Each row of a before or after table is a point. One or more steps were done to the points. Then noise was added and the rows were shuffled. The steps act on columns, c1 being the first. What was done? A step turns or swaps two columns, mirrors them in a line or flattens them onto one, adds a multiple of one to another, or multiplies or shifts one. Angles are multiples of 10 degrees, from the lower column toward the higher: turns from -170 to 170, lines from 10 to 170 but not 90. Use the fewest steps. Two steps may share a column if one is a turn and the other turns, adds or multiplies; they go together, in the order done. Otherwise the lowest column goes first.

Before (10 x 3):
-0.04,-0.01,-0.34
-0.29,0.26,-0.22
0.27,-0.01,-0.46
-0.06,-0.23,-0.43
0.35,-0.16,-0.41
0.29,0.11,-0.43
0.37,-0.13,-0.31
0.42,-0.32,0.50
0.35,0.19,-0.22
-0.35,-0.36,-0.13
After (10 x 3):
0.26,0.00,-0.49
0.34,0.19,-0.28
-0.06,-0.03,-0.32
0.37,-0.11,-0.28
0.28,0.11,-0.47
-0.34,-0.34,-0.02
0.43,-0.32,0.58
-0.28,0.26,-0.31
0.37,-0.14,-0.39
-0.07,-0.24,-0.35
Steps: add -0.3 times c2 to c3

Before (9 x 6):
0.08,-0.19,-0.14,0.36,0.28,-0.41
0.38,-0.28,-0.33,0.05,0.39,0.25
0.32,0.09,0.32,0.55,-0.24,0.28
0.26,0.30,-0.49,-0.05,-0.17,-0.48
0.17,-0.01,-0.24,0.03,-0.21,0.16
-0.27,-0.56,0.33,-0.12,0.47,0.02
-0.32,-0.33,0.37,-0.52,0.45,-0.18
-0.06,0.07,-0.20,0.19,-0.07,0.58
-0.18,0.65,0.46,-0.09,0.04,-0.39
After (9 x 6):
-0.22,0.08,0.32,0.00,-0.25,0.38
0.43,-0.19,-0.15,0.00,0.28,0.02
-0.18,-0.27,-0.35,0.00,0.39,0.42
-0.58,0.07,-0.20,0.00,-0.08,0.04
-0.08,-0.54,0.34,0.00,0.47,-0.25
0.35,0.65,0.47,0.00,0.04,-0.26
0.51,0.30,-0.48,0.01,-0.17,0.17
0.14,-0.33,0.38,0.00,0.47,-0.35
-0.12,-0.01,-0.25,0.00,-0.21,0.19
Steps: turn c1 and c6 by 80 degrees; multiply c4 by 0

Before (13 x 8):
-0.33,0.36,0.14,-0.06,0.01,-0.26,-0.53,-0.17
0.38,0.03,0.21,-0.57,0.13,-0.15,-0.08,-0.04
-0.48,-0.20,-0.30,0.22,-0.42,0.17,0.08,-0.24
0.49,0.13,0.24,-0.16,-0.41,-0.48,-0.13,-0.16
0.26,0.37,-0.08,-0.37,-0.34,0.28,-0.61,0.25
0.40,0.17,-0.01,-0.59,-0.31,0.30,0.03,0.43
0.46,0.12,-0.01,0.02,0.04,-0.21,0.17,-0.23
-0.33,0.06,0.48,-0.11,0.12,-0.15,-0.30,-0.27
-0.29,-0.61,-0.10,-0.36,0.39,-0.12,0.00,-0.34
0.37,-0.01,0.07,0.28,-0.47,0.07,-0.10,-0.17
-0.29,-0.28,-0.30,-0.40,-0.40,-0.46,-0.03,0.62
0.01,-0.57,-0.21,-0.03,0.31,-0.02,-0.30,0.43
-0.28,-0.29,-0.07,0.10,-0.11,0.40,0.04,0.34
After (13 x 8):
-0.51,-0.31,-0.32,-0.39,-0.36,0.05,0.00,0.60
-0.19,0.02,0.23,-0.59,0.14,-0.03,-0.05,-0.07
0.18,0.38,-0.09,-0.35,-0.37,-0.50,-0.58,0.26
-0.51,0.14,0.25,-0.16,-0.43,0.08,-0.14,-0.19
0.00,-0.01,0.10,0.23,-0.48,-0.28,-0.13,-0.18
0.23,0.06,0.47,-0.08,0.06,1.03,-0.30,-0.28
-0.03,-0.57,-0.09,-0.37,0.37,0.19,0.00,-0.35
0.13,0.18,0.01,-0.59,-0.29,-0.50,-0.01,0.42
-0.09,-0.56,-0.18,-0.06,0.32,-0.31,-0.34,0.47
-0.07,0.38,0.19,-0.08,0.00,0.55,-0.53,-0.20
0.19,-0.19,-0.29,0.22,-0.47,-0.01,0.08,-0.24
-0.39,0.13,-0.02,-0.02,0.07,-0.39,0.19,-0.24
0.42,-0.30,-0.09,0.09,-0.10,-0.01,0.05,0.38
Steps: add -1.5 times c3 to c1; turn c1 and c6 by -110 degrees

Before (8 x 11):
-0.33,0.50,0.40,0.08,-0.16,0.17,0.39,0.29,-0.04,-0.16,0.14
-0.41,0.06,-0.41,-0.11,0.22,-0.38,-0.05,-0.30,-0.26,0.67,0.02
-0.06,0.57,0.00,0.27,0.15,0.07,0.13,-0.17,0.50,0.00,-0.03
-0.09,0.51,-0.06,0.34,0.03,-0.39,0.28,0.37,0.41,-0.21,0.21
-0.40,-0.31,0.45,0.20,0.29,0.15,-0.26,-0.34,0.04,0.22,0.28
-0.28,0.22,-0.09,0.21,-0.34,0.47,-0.11,-0.44,-0.02,-0.30,-0.12
-0.24,-0.41,-0.20,0.16,-0.68,-0.01,0.03,-0.27,0.31,0.45,-0.14
-0.15,0.40,0.02,0.28,0.51,0.04,-0.27,-0.42,0.20,-0.15,-0.71
After (8 x 11):
0.46,-0.27,-0.08,-0.15,-0.35,-0.28,-0.11,-0.44,-0.02,0.26,0.20
0.08,-0.57,0.00,-0.04,0.15,-0.06,0.14,-0.18,0.52,-0.10,0.26
0.02,-0.43,0.02,-0.69,0.50,-0.14,-0.26,-0.43,0.21,0.09,0.26
-0.38,0.05,-0.41,0.00,0.24,-0.41,-0.06,-0.30,-0.27,-0.65,-0.13
-0.41,-0.53,-0.06,0.23,0.02,-0.07,0.29,0.36,0.40,0.14,0.36
-0.04,0.46,-0.19,-0.12,-0.68,-0.26,0.01,-0.28,0.31,-0.35,0.16
0.16,0.36,0.44,0.28,0.32,-0.38,-0.26,-0.33,0.04,-0.17,0.21
0.18,-0.51,0.40,0.14,-0.16,-0.34,0.41,0.30,-0.04,0.06,0.08
Steps: swap c1 and c6; turn c2 and c10 by -170 degrees; swap c4 and c11

Before (10 x 12):
0.15,0.40,-0.67,-0.31,0.16,0.16,0.28,0.25,-0.54,0.11,0.39,0.13
0.34,-0.04,0.15,0.16,-0.02,-0.08,-0.54,-0.10,0.26,-0.22,-0.44,0.44
0.28,-0.23,-0.07,0.39,0.01,0.10,-0.19,-0.50,-0.18,0.06,-0.17,0.16
-0.01,-0.08,-0.33,-0.27,-0.17,0.01,0.14,0.28,-0.75,-0.48,0.01,0.04
-0.14,-0.04,0.16,0.45,-0.21,-0.32,-0.13,0.03,-0.03,0.04,-0.21,0.39
-0.19,0.40,-0.36,-0.29,-0.48,0.54,0.26,0.21,-0.46,-0.23,0.29,0.19
-0.07,0.18,-0.24,0.19,-0.12,-0.16,0.07,-0.27,-0.09,-0.48,-0.49,0.45
-0.08,-0.08,0.30,0.07,0.11,-0.36,-0.42,-0.59,0.17,-0.16,-0.19,0.22
-0.39,0.19,-0.13,0.09,0.40,0.46,-0.47,-0.02,-0.22,0.04,-0.35,0.47
-0.08,0.43,-0.74,-0.03,-0.11,0.27,0.15,0.39,-0.52,-0.40,0.38,-0.38
After (10 x 12):
0.29,-0.12,0.03,-0.41,-0.05,0.09,-0.19,-0.54,0.11,0.05,-0.15,0.17
-0.07,-0.30,-0.10,-0.21,-0.24,-0.15,0.07,-0.06,0.07,-0.49,-0.50,0.45
-0.18,-0.17,-0.50,0.19,-0.34,0.53,0.25,0.42,0.50,-0.23,0.29,0.19
-0.08,-0.31,0.12,-0.06,0.30,-0.37,-0.40,-0.53,-0.19,-0.18,-0.18,0.20
-0.09,-0.06,-0.13,-0.09,-0.74,0.29,0.14,0.58,0.53,-0.39,0.36,-0.36
0.16,-0.16,0.16,0.20,-0.66,0.15,0.29,0.42,0.60,0.13,0.40,0.13
-0.03,0.26,-0.18,0.14,-0.33,0.02,0.12,0.17,0.80,-0.46,0.02,0.06
-0.13,0.05,-0.24,-0.45,0.16,-0.34,-0.15,0.00,-0.03,0.04,-0.22,0.39
0.31,-0.04,-0.02,-0.13,0.17,-0.08,-0.54,-0.11,-0.29,-0.24,-0.47,0.43
-0.37,-0.17,0.40,-0.12,-0.15,0.44,-0.47,0.11,0.20,0.04,-0.34,0.48
Steps: mirror c2 and c8 in the line at 70 degrees; swap c3 and c5; turn c4 and c9 by -170 degrees

Before (13 x 18):
0.22,-0.02,0.04,-0.15,0.18,-0.27,-0.23,0.37,-0.09,-0.53,-0.30,0.37,0.15,-0.41,0.09,-0.19,-0.24,-0.27
-0.53,-0.09,-0.08,0.11,0.48,0.46,0.23,-0.20,0.56,-0.08,0.08,0.65,-0.50,-0.07,-0.15,0.48,-0.08,0.42
-0.27,-0.15,0.65,0.32,0.60,0.26,-0.35,-0.43,0.55,0.11,0.15,0.09,-0.54,-0.12,-0.17,-0.04,0.33,0.45
-0.41,0.03,0.58,-0.29,0.15,0.14,-0.05,-0.12,0.91,0.12,0.06,0.13,-0.42,0.13,0.11,-0.12,0.17,0.60
0.11,-0.07,0.39,-0.18,-0.50,-0.17,0.07,0.05,-0.28,-0.38,0.20,0.46,0.03,-0.02,-0.08,0.25,0.03,0.13
-0.43,-0.01,0.63,0.18,0.42,0.72,0.46,-0.16,0.58,-0.03,-0.04,0.14,-0.32,0.43,-0.05,0.02,0.41,0.39
-0.11,0.18,-0.12,0.05,0.07,-0.53,-0.10,-0.03,-0.06,-0.28,-0.19,0.59,0.12,-0.13,0.02,-0.24,0.33,0.13
-0.70,-0.37,0.18,-0.03,0.63,0.57,-0.22,0.09,0.48,0.23,0.22,0.29,-0.32,-0.15,0.17,0.06,0.57,0.29
0.75,-0.37,0.19,-0.19,-0.24,-0.14,0.14,-0.54,0.69,-0.50,0.28,0.27,0.31,-0.19,0.09,0.02,0.33,0.48
0.06,-0.03,-0.18,-0.11,-0.25,-0.21,-0.11,0.00,0.08,-0.71,0.23,0.24,-0.20,-0.16,-0.18,-0.44,0.12,-0.11
0.31,0.04,-0.30,-0.20,-0.27,0.08,-0.26,-0.33,0.03,-0.06,-0.11,0.20,0.14,-0.15,-0.06,-0.01,0.01,-0.04
0.05,0.34,0.13,-0.34,-0.03,-0.28,0.00,-0.05,0.15,-0.45,0.25,0.29,0.49,-0.41,-0.39,-0.12,0.07,-0.10
0.31,0.41,-0.07,-0.31,0.15,-0.23,0.18,0.04,-0.22,-0.35,0.24,0.26,-0.18,-0.32,0.16,-0.07,0.10,0.07
After (13 x 18):
-0.73,-0.60,0.22,0.07,0.66,0.24,0.17,0.06,0.45,0.18,-0.02,0.28,-0.37,-0.15,0.18,0.07,0.60,0.20
-0.32,-0.25,0.66,0.26,0.63,-0.04,-0.01,-0.46,0.57,0.11,0.00,0.05,-0.53,-0.14,-0.14,-0.03,0.36,0.37
0.76,-0.58,0.20,-0.20,-0.22,-0.02,-0.01,-0.57,0.70,-0.48,0.02,0.25,0.33,-0.22,0.10,-0.02,0.29,0.38
0.02,0.59,0.14,-0.55,-0.01,-0.22,-0.14,-0.05,0.15,-0.48,0.00,0.32,0.47,-0.40,-0.38,-0.10,0.04,-0.20
0.30,0.04,-0.33,-0.21,-0.22,-0.07,-0.07,-0.33,0.07,-0.05,-0.01,0.18,0.16,-0.15,-0.09,-0.04,0.04,-0.14
-0.52,-0.16,-0.09,0.04,0.51,0.36,0.34,-0.19,0.58,-0.08,0.02,0.67,-0.51,-0.03,-0.18,0.45,-0.05,0.35
-0.41,0.05,0.56,-0.21,0.15,0.05,0.05,-0.11,0.92,0.14,-0.01,0.12,-0.47,0.12,0.08,-0.14,0.19,0.47
0.30,0.66,-0.06,-0.22,0.17,0.00,0.00,0.03,-0.19,-0.37,-0.04,0.26,-0.19,-0.34,0.19,-0.01,0.08,-0.05
0.09,-0.16,0.40,-0.24,-0.47,-0.06,-0.07,0.01,-0.29,-0.38,-0.01,0.43,0.04,0.01,-0.12,0.24,0.07,-0.04
-0.41,-0.02,0.64,0.13,0.41,0.66,0.55,-0.19,0.56,0.00,0.02,0.12,-0.30,0.43,-0.04,0.00,0.44,0.30
-0.11,0.26,-0.13,0.07,0.09,-0.33,-0.31,-0.03,-0.06,-0.26,0.01,0.61,0.16,-0.08,0.05,-0.25,0.33,0.02
0.07,-0.06,-0.18,-0.22,-0.26,-0.19,-0.15,0.03,0.05,-0.71,-0.02,0.20,-0.19,-0.15,-0.17,-0.42,0.11,-0.21
0.26,-0.05,0.05,-0.10,0.20,-0.27,-0.24,0.39,-0.11,-0.54,-0.01,0.38,0.15,-0.39,0.09,-0.16,-0.22,-0.30
Steps: multiply c2 by 1.6; add 0.5 times c15 to c4; flatten c6 and c7 onto the line at 40 degrees; multiply c11 by 0; shift c18 by -0.10
